Rows are points. Two turns around zero, p and q, are shown by what they do to some points. Write where each new point lands after one turn and then the other. Backwards means that the second turn is done in reverse. Each puzzle has new turns, and all numbers are rounded.

Turn p:
[ 2.55  0.96 -3.89] -> [-3.22 -0.42 -3.47]
[ 0.78 -0.15  1.00] -> [ 0.71 -1.06  0.06]
[-1.57 -1.37  1.21] -> [0.58 0.34 2.31]
[-1.76  0.57  1.69] -> [1.95 1.14 1.09]
Turn q:
[-1.05 -1.06  0.05] -> [-0.32 -0.64  1.31]
[-0.15  0.49  2.45] -> [ 1.84 -1.61 -0.51]
[ 0.45 -1.71  1.64] -> [-0.43 -2.37 -0.18]
[ 2.88  1.60 -0.26] -> [-0.11  1.05 -3.13]
[-2.13  0.69 -3.89] -> [-0.98  3.59  2.52]
Where do these land?
p, then q: [ 0.54 -3.67 -3.75] -> [ 2.17 -1.12  4.68]
q, then p: [0.72 0.96 1.95] -> [-1.84 -1.24 -0.55]
p, then q backwards: [-0.76  2.56  0.90] -> [0.28 2.78 0.39]
q, then p: [-1.12 -0.54  1.32] -> [ 0.10 -1.56  0.92]
q, then p: [ 0.62  0.69 -0.42] -> [-0.27  0.54 -0.82]

Turn p:
[-0.06  2.73  1.57  1.12] -> [ 1.68 -1.36  1.60  1.99]
[ 0.66 -0.71 -0.59  1.44] -> [-0.65 -1.30 -1.11 -0.10]
[ 1.23  3.96 -0.08 -0.21] -> [ 3.17 -1.62  2.11 -0.27]
[-2.38 -2.93 -1.33 -1.34] -> [-1.29  3.19 -2.37 -0.57]
[ 0.55 -3.04  0.42 -1.01] -> [-2.90  1.09 -0.24 -1.05]
Turn q:
[ 0.54  1.89 -0.25 -1.30] -> [ 0.57  1.51 -0.25 -1.72]
[ 0.64 -2.81  0.04  5.86] -> [ 1.54 -3.47 -1.69  5.04]
[-0.41 -0.75  2.75  1.80] -> [ 1.61 -1.93  1.88  1.29]
[-1.57 -0.10 -1.02 -0.63] -> [-1.41  1.22  0.40  0.52]
[-0.25  0.22  0.82 -2.03] -> [-0.63  0.28  1.22 -1.72]
[ 1.09 -0.63 -1.23 -1.57] -> [-1.41 -0.13 -1.24 -1.42]
[-0.04  2.19 -1.11 -2.13] -> [-0.27  2.53 -0.32 -1.99]
Where do these land?
q, then p: [ 3.75 -1.82  1.22  1.18] -> [-2.93  0.52 -1.84 -2.83]
p, then q: [-1.56  2.16  0.53  1.55] -> [ 1.51 -1.70 -1.88  1.05]
p, then q: [-1.07  2.05 -1.77 -3.05] -> [ 1.88  0.37 -1.06 -3.60]
q, then p backwards: [ 0.40 -1.73  0.58  1.07] -> [0.73 0.48 0.53 1.89]
p, then q: [ 0.40 -2.36  2.37 -0.59] -> [0.22 1.42 2.66 1.61]
p, then q: [ 0.02 -0.53 -1.44 -1.96] -> [-0.16  1.44  0.09 -2.02]
p, then q: [-1.94  2.22 -1.49  1.81] -> [ 0.63 -1.26 -3.49  0.19]

Turn p:
[ 0.61 -0.87 -2.42  0.12 -2.42  0.08] -> [ 0.56  1.13 -2.68  1.17  1.42  0.85]
[-1.12 -0.85  1.84  1.94 -1.62  2.13] -> [-0.08  0.55  1.77  3.12  1.12 -1.35]
[ 0.11  0.05  2.99 -0.80 -4.52  0.14] -> [-2.80 -0.35  1.24  2.11  3.81  1.25]
[ 2.83  1.71 -0.53  1.59  2.40  0.74] -> [ 3.65 -2.15  0.57 -1.24 -0.47 -0.03]
[-2.83  2.41  2.41 -3.39  3.43 -1.67] -> [-3.10  0.36  3.08 -4.68 -2.03 -0.63]
[-0.79 -0.62 -2.61  1.90  1.82 -1.80] -> [ 1.73  1.38 -1.21  0.02 -3.25  1.02]
[ 0.96 -1.47 -2.08 -0.55  0.61  0.33] -> [ 0.68 -0.31 -2.60 -0.15 -0.58 -0.72]
[-0.76 -1.26  1.33 -0.07  0.46 -1.53] -> [-1.74 -0.45  0.48  0.61 -1.56  0.50]
[ 0.99  0.89 -0.94 -0.73 -0.15  1.59] -> [ 1.10 -0.15 -0.66 -0.95  1.53 -0.91]
Turn q:
[ 0.23 -0.48  3.39 -0.37 -2.28  2.72] -> [-0.70  0.22 -0.67 -1.33 -4.25 -1.92]
[-0.43 -0.68 -4.03 -0.82 -0.49 -3.31] -> [-0.91 -0.92  2.39  2.72  2.61  2.68]
[-0.43 -1.31 -2.49  2.22  1.37 -0.33] -> [ 1.89 -1.05  1.41  1.16  2.48 -0.94]
[-1.98  0.23  2.23  1.34 -1.43 -0.03] -> [ 1.44  1.83 -0.21  0.99 -2.47 -0.51]
[ 0.08  1.84  1.03  0.87 -2.15  0.97] -> [ 0.70 -0.66 -1.75  0.57 -2.52  0.34]
[ 1.80 -0.37 -0.99 -0.48  1.94 -2.01] -> [-1.54  0.16 -0.41  0.36  3.12  0.07]
[ 0.74  0.77  0.86 -2.75  3.05  1.99] -> [-0.89  0.43 -0.78 -4.47  1.04  0.27]
Where do these land?
p, then q: [ 3.23 -0.71 -1.55 -2.48  1.44 -0.73] -> [-1.84 -1.91  3.60 -0.44  1.26  0.58]
q, then p: [-0.63  0.47  2.35 -1.76  2.02  1.67] -> [-1.47  0.50 -0.72 -3.17  1.76  0.23]
p, then q backwards: [ 0.52  1.98 -1.81  2.07 -0.86  0.56] -> [-2.53  1.21 -0.57  1.38  1.54 -0.54]
p, then q: [ 0.03  0.84 -0.14  2.46 -3.22 -2.23] -> [ 2.70 -1.73 -1.85 -2.10 -0.73 -1.87]
q, then p: [-1.66 -1.73 -1.16 -2.13  2.30 -3.39] -> [ 0.61 -0.54  4.34 -2.00 -0.78 -2.06]
p, then q: [-0.40 -0.01  0.59 -0.81 -1.92  2.09] -> [ 1.16  1.71 -0.53 -0.07  2.15  0.16]
q, then p backwards: [-1.10 -0.85  1.72  2.65  0.24  2.04] -> [-0.42 -0.13 -1.49  1.12  2.57  2.42]
